Rows are points. Any point is a mix of the corners, with weights that add up to 1. It lies inside the corners' shape when no weight is negative. Say inside or outside, and name the corners with a negative weight.
In the rows, zero is written as 128.

Corners:
(1): [166 175 161]
(2): [ 59 179 129]
(3): [ 98  26 166]
(4): [145 157  56]
Points:
[147  93 137] -> outside (2)
[ 76 148 132] -> inside
[150 114 109] -> outside (2)
[ 97  68 126] -> outside (1)

Corners:
(1): [137 158 128 152 119 166 129 136  79]
(2): [118 186 113  88 107 183 114 112 130]
(3): [ 96 122  87 146 142  96 149 118 126]
(4): [129 117 146  46 117 190 128  98  79]
(5): [ 90 115 159 164 184   7 102 161 146]
(6): [102 125 124 128 154 190 109 117 139]
(7): [129 110 137  98 106 151 138 143 131]
(8): [168 114 131 125 134 105 124 107 133]
(9): [ 96 116 102 111  91 173  77 102 111]
(10): [ 85 130 156 140 124 122 123  88 145]
Points:
[123 136 140  83 118 170 108 109 120] -> outside (1, 3)
[111 134 143 113 131 168 110 126 112] -> outside (3, 8)
[108 120 130 122 137 115 119 127 124] -> inside
[127 127 121 116 122 150 128 106 119] -> outside (5)

Corners:
(1): [106 119 105  90 143  67 149 141 111 124  87 149 123 162]
(2): [136 157 104 104 118  89 120 140  91 181 168 145 116 153]
(3): [234  81 120 115 148  96 149 137  93 110 142 113  93 164]
(4): [137 126  89 112  95   7 124 175 106 136  89 100 141 101]
(5): [ 82  98 216 183 146 149 182 186 105  98 119  83 135 151]
(6): [115 112 136 132  95 109 173 189 232 105 128 130 164  36]
(7): [165 108 119 177  95 138 159 142 119 121 102 136 136 135]
(8): [216 114 112 125 106 140  94 147 114 132 167 165  32  84]
(9): [174 210 129 134 154 162 121 165  93 141 175 131 117 166]
(10): [149 111 172 123  85 144 111 187 135 135 127 134 141 119]
(11): [ 90  78 115 139  90 159 113 184  98 126 141 142 124 128]
(12): [119 143 110 121 113 102 144 165 135 157  98 141 172  60]
(13): [182  81 117 168 131  27 118 148 104 124 107 146 155 117]
(14): [121 190 126 113 131 151 150  30 115  97 161 128 142 164]
(15): [113 162 114 130 211 158 169  78 144 153 156  45  79 185]
Points:
[158 114 119 140 127  87 129 146 117 132 123 135 129 115] -> inside
[135 121 133 135 126 122 137 151 105 130 131 123 121 141] -> outside (6)
[133 122 147 142 138 139 139 138  90 125 137 117 130 195] -> outside (4, 6, 8, 12)
[145 129 119 130 132 119 133 139 109 135 134 122 113 138] -> outside (6)

Corners:
(1): [ 89  65 138 100 143  55 110 181 133 113 135  86  74 125 200  64 163 181
 171 168]
(2): [184 101 115 127  58 156 113 103 104 131 134 179  92 102 133 170 113 190
 169  78]
(3): [ 89 171 157  96 146 180  97 148  72  65  61 185  65 114 155 131  50 107
 149 141]
(4): [ 89 157 149 176 194 114 108  84 145 104  73 175 128 172 185 112 179 191
 162 142]
(5): [198  92 187 206 176 129 116 170 118 136 199 131 108  93 110  72 126 249
 161 196]
(6): [192 193 178  62  38 154 192  86 119  42 166 164 118  72 145 160  87 111
 111 138]
(7): [ 81 177  65 104 176  78 136 188 112 113 142 121 114 111  65 122 111 112
 113  74]
(8): [ 95 147 172 122  90 171 108 118  52 163  99 153  98 155 147 146  55 206
 172  80]
(9): [122 119 155 156  78 155 119 110 135 169 132  74 199 172  99 174 123 150
 228 100]
(10): [ 92 106  80 180 176 176  80 140 209 179 167 191 116  91 160 156 173 165
 101  98]
(11): [172 180  22 113 111 208 197 163 121 214 200 112 123  95  81 142 192 120
 165 176]
(12): [129  88 112 134 161 135 150 150 101 119 132 165 105 204 161  65 141 146
 122 134]
(13): [186  91 161  68  45  71 120 216 109 139 135  80  85  70 179 169 163 149
 123  85]
(14): [ 97 127  67 115  90  96 109 173 185 126  73 103 142 185 132  93  68 100
 159 163]
(15): [148 116 113  76 117 123 184 141 207 173 171 182 164 119  93  87 126 136
 227 197]
(16): [117 133 101  77  81  94 117 175 117 108 169  69 209  74 123 117 222 198
 189 164]
(17): [133 104  47 111 156 183 118 111 166 209 120  92 101 172  82  60 135 136
 118 165]
(18): [128 168  49  60 112 212 191  61 146 135  90  97 163 167 140 192 100  54
  97 120]
(19): [171  86 103  86  92 127  73 114 184 186 115 164 155  76 204 176  94  71
 146  98]
(20): [226 137 170 147 158 209 171  82 184  52 171  93 157 168 203  68 162 171
 175 137]
(21): [119 180 127  91  81 161 106 101 109 113 135  55 140 220  74 209 106 170
 181  75]
Points:
[119 123  81  96  75 124  95 127 143 182 105 109 118 129 142 186 105 111
 134  81] -> outside (3, 5, 12, 15, 16, 20)
[141 140 109 112 114 149 134 132 128 134 135 129 133 130 124 137 127 143
 149 121] -> outside (1)
[117 136 102  89 113 127 140 147 123 140 124 116 127 139 131 125 131 127
 159 141] -> outside (2, 5, 10, 20)
[131 125 129 117 125 139 125 138 125 127 132 123 120 132 142 122 123 156
 157 137] -> inside
